Rows are points. Two turns around zero, p and q, are shown by what they do to some points. Write where each new point lands after one turn and then the other. Backwards means that the second turn is done in reverse. Each puzzle has new turns, and all numbers are rounded.

Turn p:
[ 8.9 15.5] => [-4.1 17.4]
[ 28.4 -19.8] => [34.3  4.9]
[-6.4  0.4] => [-5.0 -4.1]
[-23.8  11.2] => [-25.0  -8.0]
[-7.1 -7.3] => [ -0.2 -10.2]
Turn q:
[-25.0  14.9] => [-28.8  -4.4]
[10.9  6.3] => [ 4.4 11.8]
[  7.4 -29.9] => [ 24.7 -18.3]
[ 4.2 -8.8] => [ 8.8 -4.1]
[ 2.4 17.5] => [-9.3 15.0]
Where do these land?
p, then q: [ 4.7 16.8] => [-16.1   6.8]
p, then q: [ -4.3 -31.9] => [31.1 -8.4]
p, then q: [-10.2  18.4] => [-19.6  -7.7]
q, then p: [ 9.8 -3.2] => [4.4 9.3]

Turn p:
[ -2.2 -12.2  -2.4] => [ 7.5 -8.9  4.8]
[-20.5   1.3  -3.3] => [-14.1  -9.8  11.7]
[25.3 11.6 29.7] => [12.5 38.5 -4.0]
[ -2.6  -0.8 -23.9] => [ -5.8 -19.8 -12.4]
Turn q:
[ -3.5 -12.7  11.0] => [  8.4 -13.8   5.8]
[ 13.8   7.2 -37.0] => [-15.1  16.5 -33.3]
[-20.9   6.2  12.5] => [-9.4 -5.8 22.6]
[10.6 -0.7 13.5] => [16.1  3.1  5.0]
Where do these land?
p, then q: [18.7 -6.2 11.1] => [ 6.8 20.2 -7.6]
p, then q backwards: [-14.5   5.2  20.3] => [-10.5  21.3   9.3]
p, then q: [ 16.8  16.3 -24.9] => [-24.1  -4.1 -23.8]
p, then q: [-23.1 -22.5   3.7] => [ 25.1 -16.0  12.8]
q, then p: [  2.2   7.2 -10.2] => [-12.0  -3.5  -2.3]

Turn p:
[ 5.3 23.4 -3.7 -3.3] => [ -8.9   3.5 -14.6 -17.1]
[18.6 22.6 -7.6 -7.4] => [ -2.9  -6.8 -17.2 -24.9]
[-4.8 -7.2 -4.5  4.3] => [ 3.9  0.7 -0.7  9.9]
[-25.4   9.5   8.8 -16.6] => [-31.4   5.6   5.5   6.4]
[ -9.0  -7.9 -15.0  16.8] => [ 11.4   7.6 -11.0  18.5]
[21.2  2.4  5.0 19.2] => [ 23.3   7.8  -0.1 -15.6]
[ -5.9 -42.8  17.0 -12.9] => [  4.7 -18.2  38.1  22.8]
Turn q:
[-29.2  26.6  14.2  19.6] => [-37.5  24.6 -11.4  -0.1]
[ 11.6 -22.2 -25.1 -23.2] => [ 28.0 -30.4  -5.2   7.9]
[ 4.7 -1.7 13.7 -4.4] => [-3.5 -2.0 13.7 -5.2]
[ 1.8  5.7 14.5 -8.4] => [ -9.5  -4.1  10.1 -10.4]
[ -2.0 -18.9 -17.2  15.1] => [16.8  6.7 -6.4 22.7]
[13.0 10.5 -0.1  1.2] => [  5.7   5.0  -0.8 -14.9]
Where do these land?
p, then q: [-16.3   5.1  -5.7 -30.0] => [-14.7  -1.0  -5.6  31.2]
p, then q: [ 10.3 -20.2 -14.6   9.3] => [24.9 10.2  9.3 -1.2]
p, then q: [11.7  8.0 23.9 -6.3] => [-15.4 -18.5  12.4  -8.7]
p, then q: [ 8.1 -7.5  0.7  0.7] => [ 6.3 -1.0  8.9 -1.7]
p, then q: [ -9.7 -22.9 -10.9  21.3] => [15.7 29.5  1.9 -8.5]
q, then p backwards: [-4.1 37.5  6.6  5.0] => [-0.9 38.0  5.6 -4.0]

Turn p:
[ 24.5 -13.3 -12.5   0.2  -3.2 -26.6] => [ 12.4  -6.9  24.1 -15.3 -18.9  16.8]
[  6.3 -13.3   2.8 -16.4  -2.0  -6.3] => [-10.0   3.8  14.7   3.6  -5.4  12.9]
[ 8.9 21.9 11.6 17.5 23.2 21.2] => [ -6.0   9.9 -19.4 -26.5  11.9 -25.2]
[-14.3  11.6   2.0   1.7 -13.7  27.2] => [  5.0  15.8 -21.4  17.0  14.3  -7.0]
[-7.4 -5.9 -5.2 17.5 23.0 15.2] => [ -5.7 -12.4 -19.1 -16.8  18.6   1.6]
[ -8.4  -8.6  20.9  12.2 -20.4 -17.3] => [ 12.3  -8.6  26.2  15.7  12.5 -11.4]
[ -9.6   7.5 -19.6 -32.7  -6.9 -13.3] => [ -8.1  -1.6  -5.0  22.3 -32.9  12.4]
Turn q:
[ 21.5 -17.7 -22.5  -9.9 -13.6  -6.1] => [  1.1 -10.5  28.4  25.9   2.8  -1.4]
[  4.4 -25.6   7.7  22.6   7.3  23.6] => [23.6 19.9  4.0 -3.4 28.0  9.6]
[ -7.5 -10.1  12.1  -6.9  -1.5 -11.2] => [ -3.9 -15.6  -3.2  -7.9  11.4  -4.5]
[ -3.5   1.8 -13.9 -12.3  11.9  -6.5] => [  9.1 -10.1   0.6   3.7 -14.5 -11.6]
[-13.3  34.2   6.7  15.3  -2.8 -18.2] => [-28.2  12.5 -26.1  -4.6 -13.2 -11.8]
[ 31.0 -10.1   3.3   0.4   6.5  18.4] => [11.3 14.5 31.1 -6.8  4.2  9.3]
[-32.6  27.5   6.7  -9.3  -7.8  -0.1] => [-13.2 -10.8 -34.8  -7.0 -18.7  10.4]
Where do these land?
q, then p backwards: [17.1 -1.5  1.8 -6.1 20.9 -5.5] => [ 16.8   8.0  12.4   8.6  -0.8 -15.0]
q, then p: [  5.7  -7.6   8.3 -28.5   1.6 -10.1] => [-14.4   0.0  21.0   8.8  12.7  13.7]
q, then p: [-14.9  -0.5  24.7   0.0 -28.3  -0.3] => [-17.7 -10.3 -28.0   4.5  11.5  16.8]
p, then q: [-9.7 30.4 18.6 17.7 -0.6 13.5] => [-11.9  -4.1   3.0   9.0 -10.5 -38.7]
q, then p: [  6.8 -13.8 -18.3  21.5   8.6  -8.9] => [  8.7 -12.8   8.2 -19.5  -9.1 -20.4]
p, then q: [ -1.8  23.5 -21.7  26.8  25.3  -8.7] => [  4.3 -31.5  26.5  26.4   0.6  -7.2]
q, then p: [-11.4 -15.6 -16.4  17.0   5.2  15.7] => [ 12.9   5.6  -6.4 -30.2  -6.5  -3.6]
q, then p: [ 19.4  -8.2  -6.1 -24.5 -15.6   7.9] => [-6.3 11.2 11.4  2.5 32.7 -3.8]
p, then q: [-11.1  -6.6   9.1 -23.9 -17.1  -3.5] => [ -7.0  22.5 -19.7  -3.7  12.5   3.9]
